Every row gives one point. Before rounding, the points of a table are all equally far from one centre. They may lie mostly on one side of it. Write the centre, to within rounding.
In the rows, zero is written as 128.

Points (8 x 2)
[[115  66]
 [117 170]
 [132 160]
 [ 98 175]
 [ 96 175]
 [123  70]
 [142 147]
 [ 85 174]]
Centre: [ 93 119]

Points (18 x 11)
[[183  84 161 108 150 160 107  83  73 154  90]
 [206 109 172  98 157 171 117 111 139 139  94]
 [168 100 130 111 121 159 132  37 111 104  74]
 [186  87 126  79  80 146 117  86  69 105  88]
 [184  88 190  92 159 157 116 111  97 109 120]
 [173  69 136 101 144 114 158  85 106 119  91]
 [204  97 124 113 110 148 131  66  81 130  69]
 [164 117 154 105 147 163 133  28 105 114  95]
 [211 123 150 108 110 125 119 102 106 112  64]
 [162  88 180  96 141 142  97 101 111  93  86]
 [194 111 125  84 151 130 122  81 119  98  65]
 [184 100 140 130 134 136 118  96 122 104  58]
 [168 114 140 115 130 138  72  64  98 132  71]
 [175  85 122 125 155 157 133 100  89  81  89]
 [180  93 169 110 137 170 137  66 146 140  85]
 [181  66 124  85 128 143 126  71  96 151  77]
 [179 107 112  75 110 159 146  36 117  94 102]
 [175  82 142 105 172 147 125  85 146 148  92]]
Centre: [164 121 130 101 120 151 122  98 110 127 126]

Points (29 x 24)
[[148  81 137 164 160  95 150 113 148 124 174 182 147 149 186 149 198 120
  202  80 153 111 121 142]
 [193  86 194 161 137  91 114 127 124 177 158 165 124 127 165  74 178 121
  179 104 162 156 132 143]
 [153 102 157 148 175  33 147 119  85 130 162 212 165 120 153 125 197 145
  168 129 191 156 122 148]
 [175  86 187 194 168  96 150 103  61 152 167 160 123 105 141 157 159 142
  138 150 150 129 129 106]
 [170  75 179 172 123  72  98 129 133 154 118 177 131 165 174  92 167 130
  168 158 130 130 140 143]
 [149 159 152 113 173  59  66 137 124 168 183 180  99 136 199 138 132 134
  126 101 144 156 144 150]
 [138  98 106 113 156  82 142 117  64 175 184 194 163 143 216 134 129 149
  188 100 141 138 160 144]
 [112 103 160 173 164  72 116 138 107 196 158 195 126 122 125 133 161 168
  110 106 188 106 143 213]
 [181  87 141 154 132  34 137 178 111 137 169 190 164 135 155 134 153 111
  193  99 135 104 147 146]
 [173  89 169 175 124 101 132 147 115 186 168 208 168 124 132 161 207 127
  187 140 166 139 116 123]
 [163 140 109 156 152  74 137 176 120 141 128 196 167 153 170 115 187 109
  149  94 116 168 109 166]
 [163  95 123 128 140  83 105 108  47 159 161 201 117 169 150 153 147 172
  183 179 163 121 172 183]
 [136  60 179 149 178  51  73 116  95 135 166 191 137 139 175 123 143 168
  125 116 164 148 188 121]
 [161  58 119 129 139  40 117 113  65 172 115 163 116 129 174 138 183 150
  159 101 192 132 159 140]
 [163  89 146 124 134  72 126 145 101 140 207 221 127 129 186 158 141 148
  162 135 158 113 110 206]
 [144 116 135 164 128  73 132 183  64 112 160 177 120 180 183 135 172 132
  119 108 154 105 142 176]
 [150 123 106 147  94  60 117 162 151 156 144 191 145 143 122 144 166 164
  141 109 227 140 177 164]
 [174 108 131 170 160  37 114  97  72 168 143 138 144 129 155 155 166 134
  157 149 119 162 180 170]
 [171  93  91 116 134  84 121 106 110 146 192 178 163 131 148 131 161 123
  151 159 134  79 179 140]
 [114 104 134 166 120  38 124 170 131 133 195 198 146 121 165  93 184 123
  184 162 136 138 131 169]
 [168  53 156 133 127  69 130 148 104 144 146 190  75 153 189 158 183 118
  190 113 150 124 105 134]
 [169 102 127 171 120 128 112 122  86 143 154 146 173  94 203 105 157 144
  172 131 176 128 162  96]
 [166 142 168 174 110  39 118 138 107 167 160 182 132 118 150 160 155 134
  139 141 141 113 163 194]
 [116  95 188 168 108  43 138 129  74 123 156 140 151 125 173 103 183 133
  155  87 120 155 174 150]
 [144  91 137 175  89  73 120 110 100 173 181 164 152 134 143 100 139 119
  133  84 189  92 149 170]
 [185 125 166 171  99  56 146 132 106 157 179 181 111 124 191 129 138 136
  141 109 171 144 152 132]
 [161 121  97 164 102 102  96 156 133 182 138 230 134 151 174 138 146 112
  188 132 187 153 117 140]
 [106  87 179 171 140  36 151 128 136 109 163 186 135 185 137 126 134 154
  125 148 138 125 156 131]
 [142 112 167 166 117 101 112  62  98 145 206 138 144  76 154 144 170 108
  165 112 196 148 145 128]]
Centre: [117 105 134 131 140 108 112 139 106 135 149 159 125 123 122 140 141 147
 166 117 148 153 134 144]

Points (31 x 24)
[[110 105 136 135 157 106 149  64 208 127  90  94 104  86 135  84  48  89
  152 131 127 188 109 108]
 [113  90 119 170 138  85 159  47 175 100  78  81 119  75 134  78  95 133
  174 120  89 173 162 122]
 [102  95 125 157 148 116 152  84 180 114  83  74 132  69 133  34 120 115
  198 102 120 143 160 130]
 [138  82 161 185 140 106 144  77 179  99  64  71 111  55 132  88 124 114
  170 113  88 147 144 119]
 [131  64 142 159 125  94 138  68 212 106  89  65 128  94 134  56 116 104
  150 146 146 168 131 146]
 [138  90 150 115 117 122 132  99 229  90  91  90 121  60 149  79 105 116
  168 113 122 135 118 133]
 [146  52 173 158 139  99 162  93 182 147  83  90 124  73 153  82 144 136
  157 129 123 159 122 166]
 [110  50 134 155 106 135 129  96 171 119  98  99 111  41 142  73 113 135
  151 162 112 189 143  92]
 [118  82 146 128 126  87 177  46 209 142  69 106 126  86 131  95  82 130
  161 125 137 174 101 106]
 [ 89  87  91 121 124 101 154  60 185 125  74  81 134  56 133  82  94 118
  153 116 126 165 128  99]
 [103  67 134 140 113 119 132  68 196 133  70  56 119 110 159  73  90 127
  177 151 109 157 127 119]
 [156  88 117 171 119 114 146  75 220 114  73 104 129  45 135  45 107 135
  192 136 125 152 143 116]
 [ 79  72 124 152 134 134 135  66 202 102  76  81 121  67 141  71 122 114
  204 112 114 172 104 120]
 [137  66 155 173 135  91 153  74 158 112  79  96 117  99 151  56 143 151
  195 114 126 184 148 159]
 [119  71 154 139 121  84 139  51 181 144  86 108 120  45 127  66 135 112
  162 133 110 167 120 121]
 [ 81  68 126 153 141 136 119  55 170 135  77 115 128  85 119  75 110 122
  172 122 129 150 183 144]
 [116  92 141 154 140  91 179  67 191 116  74  77 121  61 118  67  96 141
  181 128 156 187 126 127]
 [110  77  90 154 131 125 123  52 162 118  56  63 119  67 132  68 125 124
  140 127 110 171 120  97]
 [108  52 106 180 130 113 147  78 171 125  49  87 106  56 156  56 101 126
  146 126 136 172 139 159]
 [120  48 115 141 124  91 146  61 142 119  84  61 124  79 134 125 107 124
  163 114 130 162 129 120]
 [137  89  96 160 125 122 132  45 166 137  79  98 173  76 116 124  79 120
  152 129 139 165 133 137]
 [114  97 157 150 115 130 115  87 200 161  56 115 120  43 153  96 115 116
  181 106 101 155  98 127]
 [110  96 132 149 101  98 169  50 158 134  83  59 114  79 132  76 112 110
  155  98 111 162 117 121]
 [ 89  88 140 142 137 109 143  93 167 129  79  67 109  47 103  82 100 138
  162  88 126 133 124 132]
 [131  67 119 116 121 104 119  66 168 158 100  89 115  71 138  55 113 151
  141 118 139 145 139 135]
 [104  69 138 145  96  97 137  75 182 140 111 113 123  51 139  59 121 105
  144  80 138 171 119 138]
 [111  75 125 146 128  96 119  94 182 121  87  82 131  50 132  94 136 121
  172 165  70 172 135 119]
 [113  94 117 144 140  92 115  35 174 149 123  78 110  80 140  85  94 125
  149 135 127 158 147 111]
 [115 106 130 146 138 104 116  67 164 131 115  51 121  81 135  51  92 125
  159 115 117 163 144 122]
 [146  75 114 138 130  82 154  88 155 106  84  56 166  81 151  90 131 117
  171 135 120 147 148 127]
 [125  72 150 139 111 116 130  93 203 127  59  79 160 125 116  59  99 104
  161 136 116 168 144 133]]
Centre: [123  99 115 170 137 115 142 112 164 118  93 135 116 110 136  88 114 122
 158 131 128 149 108 116]

Points (28 x 24)
[[ 85 103 131 163  69 149  90 163 154 160 115  95 113  88  75 165 157 178
  172 159 127  85  70 110]
 [108 106 110 132  95 156  67 129 205 128  96  66 134 102  72 158 120 156
  133 147  85  88  67 104]
 [113 135 109 185  96 147 133 157 194 139 108  65 103 122  76 147 136 124
  171 170 108  79  71 115]
 [107 120 121 126 103 169  63 165 173 108 135  75 128  91  75 145 162 153
  134 157 142  73  88 100]
 [ 93 107 109 149 106 132 102 159 190 129 168  85 104  66  80 128 136 132
  190 121 113  59  66  74]
 [ 99 101 141 142  90 146 116 159 192 110 118  74  88  78  83 124 138 129
  178 130  73  83  29  73]
 [ 98 105 129 127  72 160 141 175 173 131 113  83 121  79  82 139 111 147
  192 122  98  57  69 101]
 [110 155  83 146 102 160  82 114 183 111 134  84 104 103  71 131 150 141
  169 153  61  56  69 118]
 [119 114 109 161  71 147 109 144 157 129 121  80 108  72  74 160 144 144
  135 163 140  78  47  75]
 [108 112 152 160  52 145 101 161 159 125 150  70  84  94  75 162 126 163
  166 147 116  50  60 102]
 [ 80 120 117 128  79 123 129 186 142 133 180  69 105  95  75 146 133 144
  149 133 101  64  72  76]
 [109 163 123 132  70 171 101 123 148 153 133 105  81  99  75  94 135 151
  170 145 154  93  54  86]
 [108 122 132 144  56 120  92 156 206  94 114 110 139  78  65 122 160 136
  135 163  96  84 101 120]
 [128 120 121 124 121 122  71 157 194 110 102  61  73 112  63 123 172 159
  159 149  99  99  96  86]
 [118 130 109 142  70 160 108 159 158 139 118  83  93  72  65 105 152 159
  150 168 100  79  69 145]
 [133 119 103 140  91 137  76 164 191 106 138  82 146 113  84 144 138 170
  160 135 122  60  48  79]
 [ 85 120 131 179 107 120 115 162 171 106  98  65  98  90  96 176 139 158
  176 154 113  75  72  92]
 [120 131 115 183  82 120  78 148 172 138 115  91 127  72  68 129 178 139
  169 154 125 101  56  96]
 [ 82  96 104 124 135 111 123 165 200 127 143  78 142 108  78 136 126 148
  156 125 118  61  81  78]
 [112 116 133 184  96 137  67 174 166 133 106  80 100  93  79 134 123 138
  169 131 112  46  76  94]
 [131 102 165 133  93 108 113 200 142 151 121  76 118 103  53 146 147 133
  142 158  97  90  86  85]
 [114 117 140 172 108 132 117 183 181 132 144 101  91  94  67 139 148 157
  172 151 140  90  36 142]
 [141 118 119 131  85 147 123 144 189 121 124 118 128  93  82 202 137 154
  202 151 124 104  78  76]
 [ 79 113 127 181 124 133 134 137 185 103 159  79 120  97  57 145 162 143
  168 165  97  86  61 104]
 [ 95 128 105 143 112 132 103 148 206 103 118  71 126 114  49 122 143 169
  142 141  88  68  72 125]
 [132 114 145 199 106 134 121 151 183 105 146  81 131  93 102 126 157  96
  134 150 132  93  82  75]
 [ 96  91 126 143 108 141 110 176 158  93  98  97  79  89  49  98 133 125
  138 143 112  77  56 121]
 [124 121 148 167  57 144  94 162 197 131 137  86 127  93  89 146 130 141
  192 115 110  69  43  82]]
Centre: [115 114 135 126  97 122 106 123 152 122 135 110 105 123 107 134 138 131
 157 131 104 102  83 114]

Points (30 x 24)
[[186 109  63 123 139 114 136 169 135 131 144 109 139 154 121 114 127 140
  108  75 162 141  83 108]
 [205 149  71 122 118  84 131  98 132 103 172  83 132 112 110 117 120  81
  135 118 157 133 128 163]
 [162 144  80 139 134  89 159 111 151  63 160 143 121 142  92  56 133  85
  126  66 208 118 159 142]
 [196  96  72  89 143 140 138 124 117  42 151 125  76 191  97  92 133 109
  142 104 151 122 142 154]
 [164  68  31 188 111 134 110 134  78  86 160 123  88  98 122 120 120 138
  106  78 202 124 127 145]
 [171 106  86 131 130 182 124 177 127 150 130 127 133 133 133  94  90 168
  138 129 181 114  95 126]
 [204  68  75 153 120  83 114 147  76 113 152 126 158 129 118  73 110 111
  154  74 167  86 118 118]
 [158 115  60 135 137 140 152 181 117 103 168 105 126 130 136  85  94 123
  115  40 205 111 158 121]
 [202  94  93 150 120  92 165 166 124 125 146 113 133 134  96  58 151 141
  112  94 154  96  81 154]
 [174 113  45 137 135 155 125 147 143  84 131 119  83 117 148  92 144 100
   88  80 164 155  86 149]
 [178 141  65 176 130  99 166 187 138  68 142 141 121 148  90  66 126 111
  120 100 161 141 127 132]
 [208 120  90 114 126 126  90 161 122  80 168 128 146 111 131  63 111  53
  110  84 137 114 159 156]
 [206 116  90 148 159 104 149 121  94  94 177 185  41 126 136  62 147 145
  123  52 168 104 137 101]
 [211  75  51 170 161 113 108 176  95 101 171 128 130 112 113  62 123 106
  105  75 199 131 131 129]
 [162  99  56 121 138 142 156 144 127  82 210 112  95 139 102  53 114 106
  152  80 161 148  73 117]
 [236 116  81 177  95  97 133 157 105  83 176 114  91 111 118 111 101 140
   96  68 171 127 124 106]
 [188  97  96 125 135 145 152 115 122  97 151 125  78  95 127  63 121 119
   90  93 245 149 101 147]
 [197 134  65 116 165 116 113 156 125  50 212 107  98 161 136  82 136 131
  139  67 164 148 144 164]
 [170 101  80 191 148 128 146 134  90  63 178 132 128 151 115 110  67 160
   88  69 220 155 138 137]
 [164  56  32 154 179 115  95 139 118  67 149  69 116 123 134  66 123 128
  112  71 170 120 117 119]
 [203 139  88 174 139 135 158 133 133  71 148 189 146 125 142  86 129 107
  148  57 159 102 103 141]
 [206  76  78 124 133 158 139 163 117 103 168 137 147  96 131  38  97  83
  117  70 136 102 127 136]
 [222  96 116 163 100 115 130 103 162  76 140 124 142 129  96 126 158 111
   73  71 195 109 140 122]
 [202 134 111 152 159 119 142 194 117  68 184 159  70  93 167  83 144 135
  133 108 143 104 165 127]
 [198 112  73 147 141 152 154 162 152  88 131 132  99 137 153  73  78 141
  138  82 196 114 103 144]
 [179  89  73 141 131 119 136 161 103  89 102  82 167 126 130  95 141 118
   86  75 171 141 114 130]
 [190 123  61 140 155  89 144 117 141  83 136 122 103 126 136  86  62 116
   91  90 159 107 106 162]
 [195 118  70 135 159 134 151 115 119  57 169 152 101 107 106  88 116 117
  103  64 188 111  74 104]
 [179 116  68 157 156 126 116 126 147  67 138 143 129 123 173  68 179 105
   75  59 185 123 147 149]
 [181  94  53 134 145 104 124 141  95 105 207 161 131 120  67  94  95  95
  142 114 163 102 136 106]]
Centre: [155 105 132 170 145 146 113 106 116 107 163 116 105 128 112  82 128 133
 129  95 142 133 150 131]
